Rows are points. To make a cloud, some directions were put in groups of two or more. Within a group, all points are equally far from the middle, so they leave a hole (a ring in 2 directions, a hollow ball in 3). The other directions are filled evenly. Then the cloud was stretched, turned, moved and blurred a little. How many holes are there, and how many directions does each take, smallest first?

Cloud (19 x 3):
[[-0.12 -0.15 -0.71]
 [-0.43  0.50 -0.38]
 [-0.40 -0.18  0.26]
 [ 0.02  0.58 -0.48]
 [-0.12  0.79 -0.42]
 [-0.49  0.55 -0.32]
 [ 0.28 -0.57  0.26]
 [-0.41  0.09  0.43]
 [-0.33 -0.16  0.35]
 [-0.13  0.49 -0.53]
 [ 0.40 -0.19  0.13]
 [ 0.33 -0.51  0.23]
 [-0.41 -0.47 -0.06]
 [ 0.30 -0.23  0.29]
 [ 0.01 -0.24  0.44]
 [ 0.40 -0.43  0.14]
 [ 0.18  0.60  0.48]
 [ 0.51 -0.27 -0.18]
 [-0.47 -0.14 -0.27]]
Holes: 1 (2)

Cloud:
[[-0.07 -0.01 -0.06  0.39]
 [ 0.23 -0.47 -0.08 -0.10]
 [-0.20  0.25 -0.36  0.17]
 [-0.43  0.50  0.05  0.00]
 [-0.71  0.20 -0.09  0.19]
 [ 0.12 -0.39 -0.42 -0.53]
 [ 0.00  0.39 -0.31  0.07]
 [ 0.31 -0.38  0.14 -0.22]
 [-0.40  0.34  0.71 -0.16]
 [-0.11 -0.24  0.63 -0.28]
 [-0.12  0.52  0.28 -0.74]
 [-0.52 -0.04  0.62 -0.05]
 [ 0.01 -0.23 -0.23  0.31]
 [-0.39 -0.36  0.51  0.00]
 [-0.22  0.32 -0.52 -0.21]
 [-0.40 -0.61 -0.05 -0.50]
 [ 0.18  0.84  0.30  0.01]
 [ 0.29  0.02  0.42  0.18]
 [-0.10  0.21  0.91 -0.34]
 [ 0.24  0.61  0.40  0.21]
 [-0.62  0.04 -0.61 -0.38]
 [-0.55 -0.23  0.53 -0.09]
 [-0.22  0.66  0.43 -0.58]
 [-0.55 -0.18 -0.28 -0.64]
 [-0.03  0.03 -0.44 -0.69]
 [-0.16  0.02  0.71  0.12]
 [ 0.39 -0.06 -0.13 -0.72]
 [-0.23  0.32 -0.35  0.12]
 [ 0.24  0.59  0.29  0.18]]
Holes: 1 (3)

Cloud, 53 rows:
[[ 0.17 -0.11  0.58  0.36  0.37  0.06]
 [-0.37 -0.53  0.00 -0.41 -0.74  0.26]
 [ 0.29 -0.13  0.02  0.64  0.58 -0.12]
 [-0.24 -0.43  0.00  0.23 -0.66 -0.22]
 [ 0.10  0.24  0.29 -0.48 -0.06  0.52]
 [ 0.11 -0.98 -0.11  0.10 -0.23  0.39]
 [ 0.24 -0.21  0.32 -0.67 -0.38  0.52]
 [ 0.05 -0.40 -0.73 -0.08  0.36 -0.23]
 [ 0.44 -0.47 -0.36 -0.26 -0.02 -0.39]
 [ 0.22 -0.36  0.06  0.18 -0.74  0.62]
 [-0.10 -0.48  0.55  0.22  0.12 -0.20]
 [-0.39 -0.73 -0.30  0.25  0.40 -0.18]
 [ 0.60 -0.48  0.01  0.25 -0.23 -0.02]
 [ 0.39  0.00 -0.08  0.66  0.02 -0.15]
 [ 0.19  0.30  0.40 -0.05  0.44 -0.03]
 [-0.06 -0.59  0.03 -0.16  0.67 -0.44]
 [-0.08  0.06 -0.17 -0.01 -0.09 -0.49]
 [-0.15  0.20 -0.40  0.04 -0.26  0.14]
 [ 0.13  0.14 -0.20  0.37  0.19  0.64]
 [-0.18 -0.12  0.01 -0.10  0.72 -0.43]
 [-0.48 -0.65  0.09 -0.42 -0.52 -0.01]
 [ 0.27 -0.43  0.60 -0.09  0.19  0.11]
 [ 0.07 -0.47 -0.17 -0.98  0.09 -0.26]
 [-0.17 -0.50 -0.42 -0.48  0.76  0.06]
 [ 0.54  0.09 -0.37 -0.01  0.31  0.34]
 [ 0.34 -0.04 -0.24 -0.81  0.12 -0.19]
 [ 0.63 -0.63 -0.15 -0.01  0.05  0.18]
 [-0.07 -0.42 -0.13 -1.00 -0.29  0.27]
 [ 0.63 -0.11 -0.24 -0.33 -0.17  0.42]
 [ 0.10 -0.24  0.08  0.80 -0.39  0.30]
 [-0.36 -0.70 -0.17  0.06  0.01  0.60]
 [ 0.54 -0.32 -0.03  0.25 -0.19 -0.26]
 [-0.40 -0.40 -0.38  0.54  0.20 -0.03]
 [-0.04 -0.23 -0.03 -0.85 -0.41  0.50]
 [ 0.51 -0.73 -0.33 -0.39 -0.21  0.19]
 [ 0.20 -0.37  0.28 -0.18  0.61 -0.35]
 [-0.08 -0.39 -0.66 -0.50 -0.24  0.19]
 [-0.21 -0.16 -0.68  0.15  0.07 -0.02]
 [ 0.22 -0.63  0.17 -0.73  0.43  0.10]
 [ 0.26 -0.71  0.09 -0.29  0.31  0.54]
 [ 0.28  0.18  0.55  0.01  0.01 -0.05]
 [-0.45 -0.23 -0.40  0.30  0.42  0.17]
 [-0.04  0.14 -0.21  0.58 -0.23 -0.04]
 [ 0.21 -0.67 -0.38  0.15  0.47 -0.35]
 [-0.10  0.08  0.52  0.38  0.20  0.45]
 [ 0.27 -0.79  0.01  0.27 -0.53  0.13]
 [-0.12 -0.44 -0.18 -0.75  0.70 -0.18]
 [-0.18 -0.15  0.27 -0.19  0.17  0.76]
 [ 0.28 -0.36 -0.65 -0.19  0.25 -0.31]
 [-0.08 -0.92 -0.43 -0.15 -0.31  0.35]
 [-0.43  0.11  0.09 -0.01  0.43 -0.23]
 [-0.16 -0.43  0.29 -0.65 -0.41  0.54]
 [ 0.09 -0.16 -0.25  0.14 -0.25  0.80]]
Holes: 2 (2, 4)
